Each row is a point. Two turns around zero, p and q, are shown by what they do to some points. Write where each new point lands after one turn and then the other. Backwards means that the second turn is done in reverse. Each puzzle has new turns, and all numbers are rounded.

Turn p:
[ -4 -21  -1] -> [ -2  14 -16]
[-27  26  21] -> [-35 -14  21]
[ 50  14 -10] -> [ 46 -27   0]
[-27 -56  11] -> [-27  37 -43]
[  8  37 -21] -> [ 18 -10  38]
Turn q:
[ 5 29 22] -> [-21   3  30]
[ 3 34 25] -> [-23   1  36]
[-33  13  20] -> [ 12 -22  32]
[ 19 -42 -16] -> [ 20  24 -37]
[  7 -34 -51] -> [ 11  -5 -60]
Where do these land?
p, then q: [ 31  10 -29] -> [-18  40  -3]
q, then p: [-15  36   3] -> [-29   9 -24]
p, then q: [-48  -3  11] -> [ 10 -40  28]
p, then q: [ 31 -43  14] -> [-20 -10 -50]

Turn p:
[-20 -26  25 -12 -18  -6] -> [-28 -16  -6 -22 -17 -19]
[ 21  25  22 -17 -12 -17] -> [ 29   1   9 -31   7 -18]
[ 11  21 -59  11 -14  20] -> [ 32  26 -12  27 -22  41]
[ 28  48  -6 -33   1  26] -> [ 40  25  43 -19  -3  21]
[ 28 -15 -18 -14  19 -16] -> [ 20 -36   4   9  11  16]
[  6 -37  24  13  16   0] -> [-22 -28   8  19   6 -25]
[  8 -15  22  86  13   4] -> [-13  15 -18  66  20 -54]
[-83  -1 -11 -35  -5 -12] -> [-57  12 -29 -50  -2  40]
Turn q:
[ 38  21 -37 -37 -42  32] -> [  6  75  10   3   0 -41]
[-59 -47  19  30  38   9] -> [-36 -50  -8 -36 -22  54]
[ 20 -16  24 -13 -18 -36] -> [ 17 -13 -27  -6  38 -19]
[-35  10  12  27  -3  15] -> [  7 -23  14 -17 -36   9]
[ 19 -24  12  32  11 -16] -> [ -5 -24 -40  16  -3   5]
[ 19  55 -10 -39  14  25] -> [27 48 43 26  8 10]
[ -1   1 -20   1  -1 -29] -> [-16 -13   7  14  14 -19]
Where do these land?
p, then q: [ -7  45 -37 -31  28  12] -> [ 32  45   8   5 -22  42]
q, then p: [-22 -23   4   8  -5 -37] -> [-29 -37  -8   1   2  15]
p, then q: [ 18  12  41 -10  -5  38] -> [ 48 -27  -3  -9  24  -5]
p, then q: [ -7   8  34   3   3 -32] -> [-18  -9  15  12  38  10]
q, then p: [ 20  23  -2  17 -11 -34] -> [ 10 -21 -27  24  17 -19]
p, then q backwards: [ -9  -6  -5 -11 -12  16] -> [-11  -1  -7  11   4  19]
p, then q backwards: [ 43 -15 -59 -28 -22  34] -> [-13  47  35  44  35  35]
p, then q backwards: [25  2 53 -2 32 12] -> [-23  31 -25 -29 -18 -37]
q, then p: [-63 -48 -29  53  -8  -9] -> [-60 -27 -39 -39 -49  16]

Turn p:
[-27  -8  38  22  15 -21  29 -19] -> [ -2  -6 -27  27   6  21  51  -6]
[ 44  16  13 -27  -4 -18 -24  33] -> [-10  -1  -2 -51  21  23 -36 -12]
[-42  40 -13  -3 -13  -6  13 -36] -> [-14  11 -14  57 -31   4 -12 -19]
[  6 -42 -22  32 -10  -7   6  15] -> [ 21  32  10 -12  18 -29  26  14]
[-28 -35  -1   4  -1  21  13 -27] -> [ -8 -11   0  23 -13 -30  33  21]
[ 23  39  -3  -6 -21  25 -55  38] -> [  8   0  16 -16  18  20 -75  25]
[-38  -3 -13 -12   0  -9 -13 -34] -> [ -8   2 -32  23 -34 -18  -1   6]
[  3 -14   7 -14  -2   4  34  10] -> [-21   0  22  -8  -1   4  26  -7]
[ 65  26  -4 -10  -7  15 -29   5] -> [  7 -24  16 -29  31  -6 -55 -20]
[ -4 -20   0  13  45  -5  26  14] -> [ 28  -6   9 -15 -14  12  45  -5]
Turn q:
[-9  3 19 23 13 10 66 20] -> [-22  -7  18   0  -8 -22  68  -2]
[ 43  -1   8 -34   0  -5  -6  19] -> [ 2 11 14  0 42 36 -2 -9]
[-13 -73  13  17 -20  -1  12  19] -> [ 20  33  40  44 -21 -11  15  32]
[ 21  26  14  24 -20 -18 -15  16] -> [ 24   0   9 -21  30 -27  -6 -18]
[-12   3 -38  -6   3   0 -19  28] -> [ 30 -17  -8 -18  -6  21  -3  26]
[  0  17   8  23  17  51   5 -92] -> [-75  34 -42 -18 -39 -28 -24 -21]
[-10  15 -40  -2   7 -18  -9 -31] -> [ 14 -10 -43  -4 -24  10 -14 -17]
[-10 -18  17  14  11 -21 -19  10] -> [ 15  -2  -3  26  15 -21  -6  19]
[-18  23 -13 -31 -13 -11   7  17] -> [ 11 -40  12  -7  -5  24   0 -12]
[  7   4  13 -30   1  15 -21  -7] -> [-21  -2   6  -1  15  19 -28   2]
Where do these land?
q, then p: [ -3  58  -8  -2 -97   3 -10 -19] -> [-62 -50 -67 -11  18 -35 -30   0]
p, then q backwards: [ 18 -23   0  55   9  42  -7  10] -> [ -3 -12  15  17  -7 -27 -17  65]
p, then q: [-53 -22  10 -12   8  -7  -8  -7] -> [ 32 -10  27 -23 -27   4  25   1]
q, then p backwards: [ 15 -17 -16 -14   3 -13  -4  -9] -> [-13  23   4  15   2 -16  -2   6]
p, then q backwards: [20 -9 47  3 12 -4 18  2] -> [ 13  29   2 -23  24  -5  20  25]
p, then q: [ -2 -16 -13 -14  19 -12 -15  94] -> [-37 -31  51 -34  38  50 -12  -5]
q, then p: [-17  20 -19 -11  20   4  20 -25] -> [-14  19  11  17 -17 -34   6  11]
p, then q backwards: [  9  -3   6  14 -23 -17 -12  17] -> [ 32  -3   4   4  11   6 -19   3]
q, then p: [ -8  18 -16   3  27  -8 -11 -29] -> [ 10  23   2  -2 -23 -33 -12   2]
p, then q: [  4  -2  22 -12   1  22  -8 -27] -> [ 17  10   0  26 -14  -4   4  25]
p, then q: [ 17  -4 -12 -10  21  -9  36  -8] -> [-22   9   4  22 -17   0  -1 -33]

Turn p:
[ 25  -3 -17  47 -14  -4  35  -7 -11] -> [-15  19  22  -4 -40   9 -16   9  40]
[-13  14  24   4 -11   9  17  11 -13] -> [-12  15  12 -11  14  24 -13   0 -12]
[ 33 -23 -59 -21  -4 -84 -42 -38  28] -> [ 46 -30 -12 -28 -50 -86  44 -20  20]
[ -9 -38 -44   9  17   8 -25   3 -27] -> [-13 -19 -29  32 -14 -28 -24 -31  18]
[-37  25  13  17  22   1 -26  30   6] -> [  6  41 -14  17  45  -3   2 -17  -5]
[-12   1   3 -19   0  71  19  -1  30] -> [-11 -26 -16  29  16  63  20  17  -2]
[ -3  12  75 -12 -40  39   2  17  15] -> [ 33   0  24 -10  35  66 -20  22 -38]
[-11  52  14  -4 -22 -36 -18 -14 -34] -> [ -3  18  52 -29  19 -22   8 -36 -21]
[ 38  13  29 -19  41 -12 -38 -14  18] -> [ 28  -9  17  20  23 -44  21  41 -20]
[  8 -26 -45 -12  19   4  28  31  -5] -> [-31   3 -44  16 -43  -3   0   3  -5]
[-19 -27   8   9  -8   3  49 -18  -9] -> [-30 -12 -10 -34  -4  23 -22  13  24]
Turn q:
[-56  18  14  50  24 -74 -17  11 -85] -> [ 87 -62  55  42   7  -8  -6  47 -35]
[-35  -7 -13  18 -31  13  10 -24  31] -> [ -1  34  20 -14 -52  -7  -4  -6  -1]
[ 37  13  22 -16 -33  -4  -9  27  14] -> [-19 -18 -11 -30  23 -36   1 -15  25]
[ 40 -61  23   0  20   0  18   1  16] -> [-61   1  13  40  21   4  21 -23   5]
[-56   2  12 -25 -34  12   8   7 -20] -> [  5   5  21 -20 -14  -8 -64  18 -12]
[ 22  -2 -97 -18  16  24   6  -7  26] -> [  5  65 -80  22 -17   4  18  -2  -3]
[ 34  -3  14 -12  11 -18   8 -21  15] -> [-30 -14  -9  -6   9   2  32  -9 -17]
[-34  -2  16  15  -2  16  18  22  13] -> [ 12  21  36  -5   2   4 -23 -20   4]
[ 27   7  23   6 -12  24  20  -8  -9] -> [-24   8  14 -23  20   7  13  17  18]
[ 34  15 -31   3  25   6 -71 -21  -5] -> [ 18 -35 -60  12 -22  26  30   7  32]
[-13  19  16 -22  15   1   8  13   5] -> [  7  -4  -1 -18  20  12 -18 -16 -16]
Where do these land?
p, then q: [-21 -21  25   0 -16  44 -12 -27 -21] -> [-19 -13   3  36 -18  43  -6 -18  26]
p, then q: [-33  13  50 -15   1  18 -24 -25  -2] -> [-10 -16  -3  35  28  54   3 -11  -7]
p, then q backwards: [ 10  -4 -70 -14 -27 -45  18  20   6] -> [ -4   6 -30   7 -26  -9 -26 -37  70]
p, then q: [-23 -30   6 -20  -4  17 -15   2   2] -> [ -7   6 -21  37 -12  14   5  10   9]
q, then p backwards: [ -3  21 -10  -8  -6  36 -26 -26  35] -> [-16 -18 -27   8 -33 -16  37  11  16]
q, then p: [ 43  30  -6   2  -8  -5  14  17 -29] -> [-21  24 -35   5 -14 -23  18  26 -14]
p, then q: [ 19 -17 -51  34  34 -58   3   5 -29] -> [ 28 -23  -2 -27 -43 -64  12 -17 -38]
q, then p: [-69  -7  59  14 -39  21 -19 -47  21] -> [ 59 -48  18 -30  32  47 -30 -15 -46]
p, then q: [ 25 -32  29   2 -39  12 -19 -17  39] -> [-48  -1 -21  14  27  -9  13 -12  47]
p, then q: [ 12  10 -17 -10  39 -12  55   1  -1] -> [ 33  24  14 -10   2 -28 -44  -8 -23]
q, then p backwards: [ 29   8   3 -11  23 -31  -8  32 -12] -> [-27  -7   5 -23  22  13 -39 -14  10]
p, then q: [ 10  30 -17  28  42   4  32  63 -11] -> [ 80  14  14 -43  -5  -9  -4  13   4]

Turn p:
[ -4  -7  56   5 -18   8  29  -9 -16 -17  -9  31] -> [ -7  -8  41   5  24   9  18  10  12  -4 -49  27]
[ -1  18  19 -39  16 -13 -20   9  10   3  34 -46] -> [-14 -26 -12  16 -26 -46 -37   4 -17 -18  14  15]
[ 18   8  -8 -36 -29   2   3   4  15  30  13 -32] -> [-43 -29 -16 -11   3 -24  -8   3   4   7  34   2]
[-15  35   7  -1 -27   8  15  -3 -13 -30   1   8] -> [-20 -13   2   1  15  19   1 -29 -22  -7 -32  10]
[-11  -3 -38   9  38  -8 -34  -8  34   8 -54  -5] -> [ 32  21 -17 -37 -53  16  10  -5  14 -22  24 -31]
[-17 -24 -49  27  39 -38  17  29  32  19 -33  -5] -> [ 19  55  -5 -14 -41 -22  20 -21  23  19  16 -54]
[ 35   8  -7 -21  -1  -3 -37  40   2 -13  18 -36] -> [-10  17 -31  -3   6 -33 -28  -3 -20 -24  38  30]
[  7  10   2 -17 -25 -33 -20 -10 -22   9  40  -6] -> [-15 -15 -17  -5  10 -12 -41  22 -27  29  -6  11]
[ 17  -1   5   3   6  17  32 -36  -8 -21  18  24] -> [ -3 -10   0  32  29  29  -7   6  26  -6 -27  -7]
[ 30 -11   0 -45 -20 -33 -20   9 -16  -5   7 -57] -> [-36   3   0 -26  11 -41 -55  19 -17 -18  29   3]
[-12  12  15  25  13  40  25  -7 -47   2 -14  28] -> [ 40 -19  36  12  33  29  15 -29   7   7 -17   7]
[-23 -23 -34   8  23   2 -30   1  21  30 -21 -11] -> [ 25  10  -3 -14 -42   5  15   9  -3   6  42 -28]
[ 19  24  38  27 -14  14  14 -18  -6   9   7  46] -> [ 16 -25  -9   2  32  16  25   7  20  15 -44  30]
[-15 -14  24  -4 -17  28  34   3 -21 -28  10  74] -> [-12  13  38  35  22  50  19  -5  13  22 -39  39]
[-26 -31 -29  59  15   8  -9  -3  35   5 -19 -11] -> [ 30  27  -9   2 -20   5  53  11 -12  -7  14 -51]
Turn q:
[  2 -35  -3  10  43   8  19  -4 -12 -31  33   4] -> [ 53 -16   1  20  28   0  23  11 -22  -1 -19  -9]
[ 16   4  -2   3  37  19 -28 -36  11  27 -15  34] -> [ -8 -39  44   2 -22   0  28 -23 -15 -16  22  -1]
[ 47 -15  10 -21 -33  28  31  23  16  39 -20  -2] -> [-35  27 -39  23 -22 -48  32  -1   5 -14  24   4]
[-21  19   3 -33   6  24   6 -31  26  25  -7  20] -> [-18  -6  21  20 -29  -8 -24 -19 -38  -8  25  -6]
[-18  21  35   2  -9 -32  -8 -15  40  12   2 -16] -> [-28  -3   6  19  -4  18 -37 -20   7  -9 -18  40]
[  0 -20  17  26  10  20 -24 -19 -44  -5  -5 -17] -> [ 19  -2  16 -39   1  10  29  30 -14 -15  -5  24]
[ 26  -9 -26  26 -15 -33  43 -37 -45 -32  10 -18] -> [ 15  12 -17  22  18  59  28  61  13  20   6  -9]
[-19  16 -17  45  -6  22 -20  29 -24  13  14  18] -> [ -1  13  28 -41  24  -7   0   4  18 -32  -6 -36]
[-27 -33  23  28 -24 -24 -10 -16  -1 -26 -14  43] -> [-24 -31  -6 -14 -12  25   3  18 -15  -4 -63 -16]
[  8  15 -31 -28  -7  39 -11  26  39  -5  -7 -23] -> [ 18  33 -21  -7 -21 -18  -9 -53   4   3  28 -10]
[-21  -4   5 -34 -28 -44  -7  37  30  44  -3 -21] -> [-46 -10 -45  -3  20 -23 -49 -23  16   5  11  24]
[  0  22   8 -14 -23 -43 -15  25 -22 -23  24  -2] -> [-15  16   2 -13  32   4 -18   6  22  50 -22   6]
[  6  17 -22  -8  50  16  24  18 -13 -38 -11 -21] -> [ 71   4   8  12 -11 -12  -5   9  20  18  16  -9]
Where do these land?
q, then p: [-17   2  12  26 -23 -12  -5 -17  -7   4  -5  26] -> [ -6   2  35  -4 -15   4  16 -13 -19 -21   8   9]
q, then p backwards: [ 12  18  15 -13  -5 -11   8   8 -27  27  13  26] -> [  4 -33  14 -12 -26  -7  25   8  -3  12  16 -15]
q, then p backwards: [ 18  -9  -7  94 -14  -4 -10  97   9 -36  13  20] -> [ 56  18  22  58  28 -35  76 -32  27 -17 -60  13]
q, then p backwards: [-63  17  -1 -35  33  -7  29  -8  23   6  20  26] -> [-23   7  -7 -21  23 -10   3 -20 -55 -13  47 -41]
q, then p: [ 14  14  19 -21  35  -2 -10  -4  17  29 -47 -11] -> [-26  17  -7   7   3  13  13  50  -8  35 -27  10]
p, then q: [ 19 -42  14 -33  -9   0 -17  -5 -21  -3   2  20] -> [ -7   1  27 -13   9 -44  -9 -27   2  -3 -28  -6]
q, then p: [ 21 -28   8   4 -15 -11  -1 -13  -5 -76 -20 -28] -> [-17  -7 -11 -33  31  25  30 -34  43  16  38   3]
q, then p: [ 11  15   9 -33 -17   0  -4 -11   1   8  22  18] -> [ 24 -28  15  -2  -7  -8   0  -4 -14  25 -14  -7]
q, then p: [ 16  11 -41 -19   5  -3 -10  18 -14 -23 -31  15] -> [-33 -25 -14  -2   0 -31   3  20   9  14  31 -15]
q, then p backwards: [ -9   2 -30  29   1  23  -5 -19  28  21  18  18] -> [-14   3 -22   3   4  32  15 -10  -3 -32 -24 -30]
p, then q backwards: [  1   6   3 -28 -17  54  21  -4 -16 -22   4  -5] -> [  4   7  -2  17  13 -25 -10 -33  25  40  26   4]
p, then q: [-47   6  13 -18  -4  -7 -11  -2   4  29   6 -40] -> [-27   0 -34 -19  29   4   2  34 -16  10 -18  20]
q, then p: [ 12 -12   6 -28  -9 -14  36 -13  17  30 -27 -70] -> [  4  32 -52  27   7  43   9  -8 -22  50  -1   8]
p, then q: [ -6  -8 -36  84  39   7  -7  -9 -10   4  16  12] -> [ 22  32   3  24   4   7  50   9  51 -13  54  16]
p, then q backwards: [ 19   7  16  -9  -1 -13 -14 -16   1   5  15 -28] -> [-27 -17   9  -5   6  -7  14  17 -10  21 -12   1]

Turn p:
[ 52  30  -8 -21 -50 -21   0  12  34 -21 -17  29 -11   0] -> [ -6  27  23  21 -19  30  -2  28   8  73 -14 -25   5   2]
[-41 -26   4 -15  13  20   9  16  13  28  13 -39  15 -37] -> [ -6 -16  19  21   7 -22  13 -37  26 -36  33  36  -6  14]
[-54 -26  18  -6 -10 -12  39   7   2 -34  10 -28  12  23] -> [ 17 -17  18  11   5 -19 -57   0  23 -31  28   7  21 -34]
[ 20   7  35  -5 -46   4  -9 -29 -28  -7  -9  18   0 -20] -> [-24   4  40 -33 -39  -3   0  17 -30  17  -8  -3   6   0]
[ 19  26  14  14 -38 -35 -34 -20  30  26  13  34 -11  23] -> [ -6  18  17  24  -5 -11  16  14 -21  27 -69 -28  26  -1]
[ 28 -17  10  25 -24 -11  21   6  13  -8  44  44 -15 -38] -> [-12  24  15   4  11 -43 -13 -20 -37  54  15 -21   3  18]
[-41 -26  -4  -7  15  22 -31  39   6  -5 -21  -8 -23  -5] -> [ 14 -12 -21  -6  -2   1 -17 -23  35  -4  -9  56   5  24]
[ 51  -7  -8  30 -15 -35   7 -30   8  23 -32   2 -43 -14] -> [-13 -40  -6  -9   5 -23  39  28  -9  61 -19 -23  -8  -8]
[-17 -39 -30 -18  42  -4  -3  23 -13  38 -19  -6  57 -19] -> [ 24 -44  -4  29  20  33  21 -21 -19 -38  34  27  -8  38]
[ 34  10  21  -5  32  21   2 -35  10   1 -27  38 -17  44] -> [-36   5 -43  -2   0  30  -2  15 -35  14 -33   5 -16 -43]
[-35 -27 -14   0  17 -15 -21  50 -49 -21  27 -24  31  -2] -> [ 54 -14   3 -15   4   0 -39 -22  10 -49  20  -3  -6  49]
[-74  -1 -41  41   9  29  19  52 -42   8  -1 -18  61 -14] -> [ 38 -10  -9 -27  25  18   4 -43  19 -64  63   6  63  35]
[-32 -40 -54   3  -7  34  -4  -4 -14  -8  29 -31  29  -4] -> [ 59   4 -13   4 -27 -21  15 -26   3 -36  49  16   8   0]
[ 19  30  23  30  -1  -9 -14 -23  22 -50  10  -7  17 -16] -> [ 17  36  41 -33  26   3   1  -2  -4  17 -15 -15 -16 -34]
[ 48  46  28 -24  30  25   1   5  -1  24 -11 -23 -32  63] -> [-56   2 -45   4 -20  38   1   3  31 -15 -43 -36 -39 -27]
[ 24  61   5 -40  33 -14  18 -67   7   6 -10  21 -70  14] -> [-63  31 -35   6  11 -11  18  88   0  10 -30  -1 -36 -29]
Turn q:
[-17 -19 -27  32  51 -17 -21 -10 -30  40  36  -6 -23 -11] -> [-21  33 -25 -46 -31  -9  -1 -36  40 -33   7  -9  27 -13]
[ -7   9   3 -38 -45  23 -80  -9 -28 -18  47  18 -21 -50] -> [ 51 -21 -16  49 -29  24  33 -71   8   0  36 -45   7  25]
[  8  24 -21  15 -46  20 -18  -4 -43  42 -21 -27 -16  -5] -> [ 20   6  46   4 -21  40  14 -42  12 -14   2  47   1 -11]
[  0  -5  -2  34  25 -43  43 -16  31 -55  -4 -63 -19  -3] -> [-14  51 -31  -6  29  25 -22  37 -10 -13 -73 -23 -20 -20]
[ 35  40  22  21 -35  72 -11   7  16 -45   9  -5   5   1] -> [ 81 -25  25  27  17  13  28  26  19  29 -29  -5  12   8]
[ 25 -22 -35  -8 -25   5  49  43  46  33  -1  35  27   9] -> [  9 -23 -30 -19  26 -32 -15  27  -7  13  28  75 -31  22]
[-24  -5   6  13  16 -18  12   5  57  27 -12   8 -34  12] -> [-21  41 -20 -39  12   6  -7  17 -16  43  17   9   7   2]
[-37 -15  33  -1 -25  37  17  10  24  -6   3  -1  -5 -17] -> [ 20 -34 -21  -8   5  38  -8  17 -18  34  13  -6  13 -16]
[ -5  23   3  33 -15  -6 -26  58  -8   4  20  12  70  -6] -> [ 21 -39  -3 -11 -56 -37  41  11  14  13  -8  12 -48 -17]
[ 36 -44  -4  -5  43 -22  15 -22  25  -8 -40  11  18   6] -> [-40  20 -15  10  24 -35   1  46 -29 -33  -4  12  25  13]
[  2 -43  22 -41 -31 -26   1 -29 -37   7 -14  16 -63  45] -> [-65  -2  16  31  64  26   2 -55  -2   6  28  -3  19  -4]
[-24  -1 -25 -38  76  -6 -15   3 -28 -32 -27  29  17   5] -> [-17  16  15  24 -20 -63 -38  15  -7 -30  34 -47  11 -24]
[-23  36   8 -10  15   7  -6 -21  -3 -19  13 -58  35  18] -> [ -6  -1  26  16 -41  27 -25  31  27   1 -35 -33 -15   7]
[ 34  19  27 -15  15 -12  -1  10 -41  26  -3   0  -7  -5] -> [ -9 -10  44 -25  11  -4  23 -17   0 -34  10 -14 -10  12]
[ -3   4  -9   6 -19 -13  41 -24  19   3  -6  30  17   0] -> [ -7 -14  -9  -5   8 -19 -27  -4 -30  19 -24  28   3  17]
Where do these land?
p, then q: [ 16 -29 -27   1   0  -9 -32 -12 -29 -23  -7 -18   5  26] -> [ 16   3   1  27  42   9  23  -9   4 -31  13  28 -10  10]
p, then q: [ -8 -11   6 -39  -7 -36  -8   0  38 -29 -41 -15 -15 -44] -> [ -6  -8 -11 -53  24 -18  45   9 -13  34  42   0  18   5]
p, then q backwards: [ 13  35 -23  41  14 -24  23  14 -28  52 -35  -1 -14  -4] -> [ 25 -41  72  -4  14   3  -3  -9  16  -2  43   8  -4   5]
p, then q backwards: [ 25  -7  -1  30  22 -41  52  34 -51 -32  31 -46  21  16] -> [-17  15  21 -68  44  17  28  39 -26 -26  48   9 -23 -25]
p, then q: [ 25  27  21  39  19  27  -5  38 -33  21 -35  -6  45 -28] -> [-15 -34  13  23  14  30 -62  29  24  -3  14 -26  43  17]
q, then p: [-33 -18  13   8  24  49 -23  52 -27 -12 -13 -10 -41 -45] -> [  0  37  40  -8 -14 -17  24 -28   3  11  58 -19 -61  15]
q, then p backwards: [-35 -34 -42  47 -23 -37  32 -25  26  42 -24  39  21 -22] -> [-25 -49  25   5   8  66 -19 -23  -7  -2 -13  66 -43   7]
q, then p: [  9   8 -19  36  40  22  37 -43  19  27  -6  -6  -1  -5] -> [ 11  14  23  16 -10  77 -12  12  -8  -6 -19  13   4  16]
q, then p: [-28  32  41 -29 -20  44  12 -32  13   1  40  15  -8 -49] -> [ 17 -35 -15   9 -75  14  24 -33 -18 -26  -5 -16 -36 -22]
q, then p backwards: [-25  30  36  -2 -46  24  20   7 -18  26  15 -31  19  43] -> [ 33  -9  37 -19 -16 -18 -10  25  13 -12 -69 -28   5 -15]
q, then p: [-24 -10 -11 -46  11 -21 -30  -6 -10 -29  -8  42 -39  32] -> [ 16   5  14 -11  41 -49  35  -3   5 -50 -23 -25  -1  -7]
q, then p: [  6  16  35  48  17 -10 -25  14 -12 -28  28  30 -38  30] -> [-32 -35  27  36  39   1  38  21  22 -14  25  -3 -23 -21]
p, then q: [  5  27  28 -26  18   0 -14   1   5  46 -12 -24  38  12] -> [ 17 -11  -3  11  22  19 -19  28 -15  19 -21 -16  36 -46]
p, then q: [ 13 -22 -21 -36 -31 -10 -29 -16  25  16  29 -24  22 -32] -> [ -9 -14  12 -31  50  10  32 -18 -10  24 -47  13  -2  -2]
q, then p: [ 50 -19  14 -36 -43 -36 -17 -14  15 -31  -9   9  20  29] -> [  1 -35 -58 -24  47 -23 -21  -6   0 -11  -4 -15  36 -24]
p, then q: [ 27 -52 -37  -9  20  38  17 -10  35 -12  21  29 -20  23] -> [ 25  29 -10 -21 -19 -15  -3 -71  14 -22 -17  42  12  11]
q, then p: [-35  28 -13 -28 -17  22  -9  -3  32 -34  26  18 -15  20] -> [  2 -16 -14  12  -5 -14  56 -30   5  -5 -43 -28  -7   5]
